Rows are points. The last column is the point's height on a tilted bowl or saddle (a function of degree 2), plus a little noise. Count its main directions that bend up, bend down and stay straight.

Points (10 x 3)
[[-0.53  0.19  0.36]
 [-0.43 -0.29  0.08]
 [ 0.13  0.56  0.43]
 [-0.32  0.75  0.91]
 [ 0.29 -0.45 -0.07]
 [-0.53 -0.09  0.22]
 [-0.04 -0.61 -0.01]
 [-0.19  0.28  0.16]
 [ 0.15 -0.14 -0.15]
 [ 0.16  0.63  0.56]]
Directions: 2 up, 0 down, 0 straight

Points (16 x 4)
[[ 0.50 -0.59  0.13  0.60]
 [ 0.45  0.48 -0.49  0.48]
 [ 0.13  0.50  0.57  0.35]
 [ 0.29 -0.46 -0.69  0.54]
 [ 0.17 -0.40  0.31  0.43]
 [ 0.01  0.05  0.58  0.39]
 [-0.03  0.26  0.34  0.31]
 [-0.16 -0.31  0.08  0.24]
 [ 0.41  0.14 -0.22  0.34]
 [-0.59  0.49  0.63  0.58]
 [-0.25  0.08  0.77  0.51]
 [ 0.23 -0.10  0.51  0.39]
 [-0.51 -0.57 -0.72 -0.05]
 [-0.42 -0.24 -0.20  0.07]
 [ 0.11 -0.15  0.04  0.29]
 [-0.42  0.26 -0.12  0.23]]
Directions: 2 up, 1 down, 0 straight

Points (27 x 5)
[[-0.18 -0.20 -0.73  0.04 -0.69]
 [-0.03 -0.16  0.48  0.82  0.25]
 [ 0.05 -0.73 -0.17  0.44 -0.77]
 [-0.51 -0.21  0.43 -0.10  0.04]
 [ 0.31 -0.18 -0.46  0.27 -0.95]
 [ 0.73  0.28  0.14 -0.09 -0.22]
 [-0.25  0.35 -0.69 -0.33 -0.20]
 [ 0.13  0.20 -0.12 -0.12 -0.30]
 [ 0.11  0.08  0.45 -0.44 -0.24]
 [-0.21  0.12 -0.17  0.31 -0.15]
 [ 0.59  0.51 -0.41 -0.59  0.20]
 [-0.40  0.15  0.27 -0.18 -0.33]
 [-0.24 -0.42  0.10  0.04 -0.06]
 [-0.59 -0.61 -0.87  0.31 -0.69]
 [-0.50  0.43  0.35 -0.19 -0.61]
 [ 0.42  0.63 -0.17  0.16 -0.13]
 [ 0.73  0.02  0.67  0.11 -0.17]
 [-0.02  0.00  0.80 -0.74 -0.30]
 [ 0.01  0.12  0.55  0.18 -0.19]
 [-0.49  0.30 -0.31 -0.02 -0.12]
 [ 0.05  0.19  0.25 -0.33 -0.31]
 [-0.10 -0.36  0.65 -0.34  0.16]
 [ 0.50 -0.58  0.51  0.24 -0.15]
 [-0.06  0.67 -0.67  0.07  0.09]
 [ 0.06  0.04  0.14 -0.67 -0.15]
 [-0.40  0.11  0.17 -0.20 -0.29]
 [ 0.20  0.10 -0.53  0.59 -0.68]]
Directions: 2 up, 1 down, 1 straight

Points (46 x 7)
[[ 0.05 -0.07  0.39  0.19 -0.01  0.45  0.34]
 [ 0.17  0.61  0.15  0.25  0.03  0.01  0.13]
 [-0.21 -0.38  0.33  0.13  0.18 -0.27  0.42]
 [-0.09 -0.04  0.48  0.14  0.63 -0.60  0.34]
 [ 0.03 -0.19 -0.48  0.20 -0.34 -0.22  0.10]
 [ 0.12  0.24  0.48 -0.34 -0.09 -0.24 -0.03]
 [ 0.79 -0.38 -0.15 -0.05 -0.15  0.44  0.05]
 [-0.17  0.66  1.62  0.45  0.25 -0.43 -0.53]
 [ 0.43  0.09 -0.51  0.21 -0.04  0.28  0.21]
 [-0.34 -0.19 -0.23 -0.66 -0.15 -0.06 -0.32]
 [-0.41  0.22  0.02 -0.33  0.71  0.47  0.63]
 [ 0.49 -1.06 -0.67 -0.50  0.12 -0.54 -0.41]
 [ 0.45  0.26 -0.37 -0.31 -0.17 -0.50 -0.28]
 [-0.61  0.36 -0.07  0.03  0.37 -0.28 -0.26]
 [ 0.21  0.15  0.68 -0.38 -0.32 -0.33 -0.30]
 [-0.28  0.01 -0.01 -0.67  0.23 -0.11  0.06]
 [-0.30 -0.36 -0.14 -0.57  0.44  0.73  1.04]
 [-0.44  0.20 -0.83  0.06 -0.60 -0.29  0.21]
 [ 0.27  0.91 -0.35 -0.08  0.01 -0.46 -0.09]
 [ 0.83 -0.44  0.11 -0.02 -0.15  0.27 -0.08]
 [-0.13 -0.10 -0.24  0.35  0.05 -0.05  0.20]
 [ 0.08 -0.22 -0.23  0.24 -0.68  0.23  0.37]
 [ 0.11 -0.59 -0.49  0.23  0.42  0.93  1.19]
 [-0.23  0.57  0.12  0.10 -0.60 -0.30  0.54]
 [ 0.17  0.06 -0.02  0.17 -0.03  0.06  0.26]
 [ 0.40  0.42  0.51 -0.48  0.22 -0.46  0.04]
 [ 0.22 -0.29  0.03 -0.11  0.40 -0.10  0.66]
 [-0.15  0.23 -0.51 -0.37  0.45  0.03  0.18]
 [-0.94 -0.45  0.73  0.20  0.13 -0.84  0.02]
 [-0.33  0.28 -0.05 -0.79 -0.22  0.01 -0.53]
 [-0.31 -0.26  0.10 -0.60 -0.12  0.45  0.00]
 [-0.13 -0.25 -0.58  0.05 -0.05 -0.08  0.11]
 [-0.14 -0.74  0.16  0.17  0.31 -0.70  0.34]
 [-0.11  0.46 -0.37 -0.19  0.37  0.94  0.45]
 [ 0.36 -0.16  0.13 -0.45 -0.41  0.13 -0.33]
 [ 0.61  0.21 -0.07 -0.07 -0.49  0.37 -0.02]
 [ 0.43  0.70  0.28 -0.16 -0.61 -0.22  0.09]
 [-0.77  0.52  0.03  0.00  0.03  0.26 -0.13]
 [ 0.35 -0.32 -0.13  0.11 -0.34 -0.22 -0.02]
 [ 0.22 -0.09  0.10 -0.36 -0.06  0.09  0.15]
 [ 0.18 -0.01  0.32 -0.55  0.36  0.18  0.64]
 [-0.51  0.21 -0.92  0.69  0.15  0.34 -0.35]
 [-0.16  0.06  0.40 -0.55 -0.58  0.39 -0.55]
 [ 0.29  0.71 -0.15 -0.15 -0.52  0.04  0.29]
 [-0.05 -0.71 -0.78 -0.02  0.05  0.34  0.47]
 [-0.18  0.18  0.14 -0.30 -0.33 -0.20 -0.03]]
Directions: 1 up, 3 down, 2 straight

Points (65 x 9)
[[ 0.29 -0.07 -0.07  0.03 -0.21 -0.02  0.23  0.15 -0.11]
 [-0.25 -0.20  0.61 -0.02  0.11  0.29 -0.04 -0.27 -0.04]
 [-0.27  0.38 -0.15 -0.21 -0.76 -0.71  0.31 -0.12  0.57]
 [-0.25  0.02 -0.03 -0.29 -0.16 -0.43  0.15  0.26  0.13]
 [ 0.67 -0.15  0.49  0.45  0.06 -0.22 -0.86  0.20  0.40]
 [-0.18  0.08 -0.69  0.93  0.79  0.47  0.77 -0.32  0.42]
 [-0.26 -0.52 -0.30 -0.67  0.24 -0.19  0.23 -0.45  0.24]
 [ 0.04  0.26 -0.13  0.19  0.93  0.33 -0.08  0.10 -0.36]
 [-0.29  0.49 -0.30  0.05  0.35  0.10 -0.52 -0.14  0.12]
 [ 0.17 -0.22 -0.81 -0.17  1.00 -0.10  0.51 -0.15  0.10]
 [-0.13 -0.41  0.48 -0.22  0.21  0.37  0.07 -0.03 -0.10]
 [-0.41 -0.32  0.22 -0.13 -0.27  0.70  0.31  0.81 -0.10]
 [-0.41 -0.02  0.24 -0.07  0.10 -0.02  0.13  0.10 -0.08]
 [ 0.53  0.24  0.28 -0.21  0.12 -0.07  0.08  0.23 -0.41]
 [ 0.77  0.22 -0.04 -0.89 -0.64 -0.88  0.19  0.64 -0.29]
 [ 0.83  0.26 -0.24  0.20  0.46  0.29  0.07 -0.69 -0.04]
 [-0.11 -0.29  0.21 -0.18  0.18 -0.68  0.15 -0.29 -0.42]
 [-0.07 -0.15  0.17  0.19  0.45  0.00  0.33  0.30 -0.26]
 [-0.29 -0.11  0.20 -0.17 -0.25 -0.64  0.14 -0.07 -0.09]
 [ 0.24 -0.02  0.61 -0.09 -0.36 -0.19 -0.45  0.29  0.07]
 [-0.54  0.45 -0.19  0.17  0.21 -0.01  0.52  0.30  0.08]
 [-0.82 -0.15  0.29  0.17  0.25  0.18  0.26  0.13 -0.26]
 [ 0.33  0.11 -0.41 -0.43 -0.17 -0.06  0.49 -0.26 -0.01]
 [-0.26  0.34 -0.70  0.46 -0.60  0.20  0.11 -0.04  0.71]
 [-0.37 -0.09 -0.22  0.28 -0.20  0.03 -0.65 -0.15  0.19]
 [ 0.29 -0.66  0.71  0.30  0.29  0.01  0.13  0.16 -0.02]
 [ 0.05  0.45  0.10 -1.12  0.60 -0.09  0.50  0.31 -0.21]
 [ 0.05 -0.61 -0.48  0.58 -0.01  0.18  0.71  0.03  0.30]
 [ 0.42 -0.24 -0.10 -0.12 -0.18 -0.40 -0.09 -0.09 -0.24]
 [-0.45  0.58  0.75 -0.81  0.37 -0.54  0.12 -0.47 -0.13]
 [-0.21  0.28 -0.02 -0.25 -0.46  0.54  0.92 -0.05  0.29]
 [-0.19 -0.07 -0.47  0.74  0.61  0.44  0.06 -0.28  0.15]
 [ 0.51 -0.06  0.10  0.65 -0.29 -0.70  0.49  0.04 -0.05]
 [ 0.15  0.16  0.28 -0.67  0.10 -0.01 -0.22 -0.01 -0.11]
 [ 0.43 -0.16 -0.04  0.18 -0.08  0.74  0.04 -0.49 -0.08]
 [ 0.62  0.29  0.44  0.36  0.22 -0.66  0.27 -0.73 -0.47]
 [ 0.17 -0.02 -0.18 -0.29 -0.33 -0.84  0.62  0.33 -0.01]
 [ 0.11 -0.02  0.04  0.10  0.19 -0.06 -0.28  0.05 -0.03]
 [ 1.42  0.75  0.07 -0.75  0.04  0.80  0.00  0.04 -2.12]
 [ 0.50  0.27 -0.55  0.63 -0.35 -0.19 -0.26 -0.10  0.42]
 [-0.34 -0.72 -0.55 -0.26 -0.18 -0.22  0.38 -0.21  0.31]
 [ 0.51 -0.29  0.08  0.17  0.47 -0.31 -0.11  0.39 -0.06]
 [-0.05  0.24  0.18 -0.14 -0.58 -0.89  0.36 -0.24 -0.05]
 [ 0.02  0.21 -0.04  0.10 -0.01 -0.29 -0.23 -0.21  0.03]
 [-0.21  0.03  0.32 -0.77 -0.18  0.01  0.51 -0.25  0.25]
 [-0.64 -0.40 -0.13 -0.12 -0.11  0.13 -0.01 -0.21  0.22]
 [-0.16 -0.03 -0.05 -0.17 -0.37  0.04  0.65  0.62  0.21]
 [-0.33  0.13 -0.58 -0.36 -0.16 -0.06  0.27 -0.15  0.53]
 [ 0.68  0.16 -0.25 -0.05 -0.60 -0.23 -0.38  0.07 -0.11]
 [ 0.06 -0.53 -0.06  0.01 -0.25  0.04  0.14 -0.02  0.07]
 [-0.18 -0.64  0.66 -0.53  0.49 -0.04 -0.20  0.31 -0.07]
 [-0.13 -0.39 -0.15 -0.05 -0.32  0.68  0.39  0.24  0.00]
 [-0.15 -0.10 -0.12  0.45  0.08  0.22 -0.10  0.16  0.03]
 [-0.03  0.01  0.71 -0.44 -0.03  0.62 -0.03  0.14 -0.27]
 [-0.03  0.28 -0.16 -0.51 -0.27  0.57  0.08  0.16 -0.11]
 [-0.34  0.03  0.48 -0.33 -0.36  0.93  0.77 -0.25  0.20]
 [-0.74 -0.43 -0.04  0.83  0.04 -0.12  0.21 -0.25  0.13]
 [-0.59  0.34  0.19 -0.20 -0.82 -0.19  0.48 -0.81  1.13]
 [ 0.09  0.52  0.08  0.15 -0.26  0.30 -0.30 -0.04  0.01]
 [-0.11  0.04  0.42 -0.64  0.37  0.19 -0.46  0.69 -0.02]
 [ 0.04  0.26 -0.36  0.30 -0.02 -0.83 -0.04 -0.38  0.07]
 [-0.09  0.20  0.91 -0.90 -0.04 -0.19  0.07  0.41  0.00]
 [-0.65 -0.03  0.65  0.33  0.67  0.38 -0.59  0.36 -0.68]
 [ 1.10 -0.29  0.01  0.39  0.10 -0.07  0.52 -0.60 -0.51]
 [-0.85 -0.06 -0.59  0.02 -0.39  0.07 -0.79 -0.16  0.34]]
Directions: 4 up, 2 down, 2 straight

Points (74 x 9)
[[-0.39 -0.25  0.27 -1.08  0.29  0.30 -0.30  0.64  0.10]
 [ 0.51 -0.61 -0.31  0.17 -0.30 -0.38  0.46 -0.32 -0.08]
 [ 0.20 -0.11  0.04  0.64 -0.18 -0.43 -0.42  0.26 -0.41]
 [-0.07 -0.25 -0.40  0.10 -0.40 -0.49 -0.13 -0.35 -0.09]
 [ 0.26 -0.32  0.12  0.67  0.11 -0.06 -0.70 -0.18 -0.23]
 [-0.39  0.54  0.64  0.75 -0.28  0.39 -0.14 -0.47 -0.48]
 [-0.06  0.13 -0.03  0.11 -0.02 -0.05  0.00  0.01  0.01]
 [-0.14  0.10 -0.22  0.26 -0.14  0.16  0.00  0.36 -0.01]
 [-0.62  0.11 -0.65  0.41  0.15 -0.36 -0.03 -0.41 -0.48]
 [ 0.15 -0.43  0.61 -0.29  0.04  0.34 -0.05 -0.05 -0.05]
 [ 0.23 -0.70 -0.31  0.72  0.49 -0.02 -0.13  0.31 -0.08]
 [-0.22  0.19  0.14 -0.42  0.24  0.47 -0.21 -0.01 -0.08]
 [ 1.03  0.70 -0.02 -0.26 -0.60  0.71  0.27 -0.20 -1.02]
 [-0.26  0.27  0.28 -0.38 -0.48  0.51 -0.54 -0.11 -0.41]
 [-0.24  0.04  0.09 -0.31 -0.35 -0.12  0.04  0.32 -0.01]
 [ 0.52 -0.69  0.02  0.76  0.41  0.47 -0.27 -0.93 -0.09]
 [-0.08  0.21  0.05  0.41  0.34 -0.50 -0.29  0.07 -0.38]
 [-0.96 -0.36  0.08  0.04  0.06 -0.06 -1.26 -0.20 -0.90]
 [-0.56  0.38  0.89 -0.12  0.02 -0.13  0.28 -0.08 -0.24]
 [ 0.53  0.06  0.01  0.10 -0.02 -0.54 -0.41  0.27 -0.32]
 [ 0.49  0.63 -0.35 -0.18  0.49 -0.53 -0.78  0.04 -0.79]
 [-0.62  0.13  0.06  0.11 -0.52 -0.12  0.16  0.49 -0.30]
 [-0.11  0.03  0.62 -0.17  0.21  0.18 -0.35  0.30 -0.16]
 [-0.41  0.13  0.70  0.15 -0.20  0.07 -0.48  0.45 -0.48]
 [-0.22 -0.57 -0.03 -0.38  0.29 -0.24 -0.09  0.30  0.16]
 [-0.03  0.21  0.07  0.68  0.90  0.34 -0.13 -0.14 -0.24]
 [-0.96 -0.10 -0.25  0.06  0.02  0.08 -0.01 -0.10 -0.32]
 [ 0.11  0.31 -0.06 -0.33 -0.10  0.18 -0.63 -0.92 -0.38]
 [-0.71 -0.07  0.18 -0.41  0.53 -0.22  0.77  0.33 -0.02]
 [ 0.22 -0.01  0.03 -0.23 -0.74  0.52 -0.41 -0.70 -0.52]
 [ 0.36  0.28 -0.20  0.18  0.48  0.33  0.24  0.06 -0.03]
 [-0.20 -0.08  0.06  0.14 -0.84 -0.04 -0.36  0.13 -0.41]
 [-0.01  0.00  0.32  0.47 -0.14 -0.01 -0.52 -0.22 -0.29]
 [-0.71 -0.23 -0.53 -0.09  0.14  0.27 -0.04  0.02 -0.23]
 [-0.38  0.13 -0.63  0.60  0.39  0.16 -0.44 -0.10 -0.37]
 [-0.86 -0.26 -0.87 -0.87  0.55  0.18  0.18 -0.35 -0.38]
 [-0.05  0.05  0.77 -0.27  0.12 -0.27  0.33 -0.33  0.01]
 [ 0.13 -0.40 -0.12 -0.06 -0.07 -0.53 -0.13  0.49 -0.12]
 [ 0.14  0.16 -0.01  0.88 -0.44  0.23  0.31 -0.43  0.15]
 [-0.31  0.02  0.50 -0.29  0.04 -0.33  0.42 -0.18  0.09]
 [ 0.08  0.46 -0.01 -0.24  0.16 -0.06 -0.42 -0.73 -0.28]
 [ 0.03 -0.22 -0.29 -0.48  0.48  0.09 -0.68 -0.34  0.09]
 [ 0.02  0.61  0.01 -0.55 -0.16 -0.12  0.51  0.21 -0.10]
 [-0.26 -0.07 -0.44 -0.42  0.11  0.29  0.62 -0.61 -0.15]
 [ 0.14 -0.64 -0.03  0.10  0.64 -0.18  0.39 -0.16  0.12]
 [ 0.13 -0.52  0.69 -0.10 -0.18  0.02  0.46 -0.07 -0.10]
 [ 0.13  0.22  0.38  0.02  0.37  0.89 -1.33  0.83 -1.72]
 [-0.47  0.40  0.26  0.75 -0.17  0.24 -0.09 -0.02 -0.16]
 [ 0.17 -0.38  0.02  0.62  0.29  0.35 -0.47  0.49 -0.22]
 [ 0.06  0.60  0.07 -0.07  0.34  0.13 -0.52  0.00 -0.52]
 [-0.10  0.13  0.09  0.01  0.12  0.43 -0.60 -0.17 -0.30]
 [-0.17 -0.07 -0.85 -0.07 -0.18 -0.45  0.42 -0.15 -0.31]
 [-0.66 -0.60  0.00 -0.57  0.43  0.31 -0.16 -0.46 -0.02]
 [ 0.25  0.32  0.75  0.32  0.58  0.43  0.36 -0.23 -0.25]
 [ 0.66 -0.34 -0.11 -0.13  0.03 -0.05  0.10 -0.40  0.09]
 [-0.54  0.53 -0.77 -0.47 -0.06 -0.08 -0.38 -0.25 -0.56]
 [ 0.04  0.08  0.02 -0.75 -0.03 -0.89  0.20 -0.48  0.53]
 [-0.99 -0.05  0.02 -0.45 -0.08 -0.43 -0.16 -0.08 -0.13]
 [-0.48  0.25  0.88  0.12 -0.88  0.47 -0.13  0.01 -0.57]
 [-0.10 -0.14 -0.94  0.17 -0.26 -0.24  0.23 -0.34 -0.27]
 [-0.39 -0.61 -0.09  0.08  0.30 -0.01  0.23  0.42 -0.09]
 [ 0.40 -0.05 -0.31  0.57 -0.53  0.12 -1.17  0.44 -0.95]
 [ 0.28  0.04 -0.41 -0.19 -0.31  0.00  0.61 -0.16 -0.11]
 [ 0.73  0.24  0.04 -0.04  0.24  0.22 -0.10 -0.01 -0.28]
 [ 0.05 -0.03 -0.21  0.28  0.09 -0.04 -0.02  0.06  0.05]
 [ 0.39  0.57  0.29 -0.36 -0.01 -0.02 -0.20 -0.36 -0.30]
 [ 0.38  0.10  0.43 -0.28 -0.25 -0.17  0.03 -0.32 -0.03]
 [ 0.75  0.24 -0.52 -0.88  0.28  0.10  0.44 -0.14 -0.33]
 [-0.44 -0.35 -0.31 -0.48 -0.07  0.47  0.08  0.11 -0.10]
 [ 0.58  0.31 -0.42 -0.14 -0.18  0.12 -0.42 -0.74 -0.41]
 [ 0.27  0.20  0.10 -0.06  0.22 -0.14 -0.50 -0.24 -0.14]
 [-0.01 -0.71 -0.24 -0.83 -0.45  0.19  0.24 -0.11 -0.08]
 [-0.16 -0.12 -0.84 -0.25  0.03 -0.30 -0.24  0.48 -0.39]
 [-0.07 -0.25 -0.29 -0.32  0.48  0.04  0.29 -1.22 -0.06]]
Directions: 1 up, 6 down, 1 straight
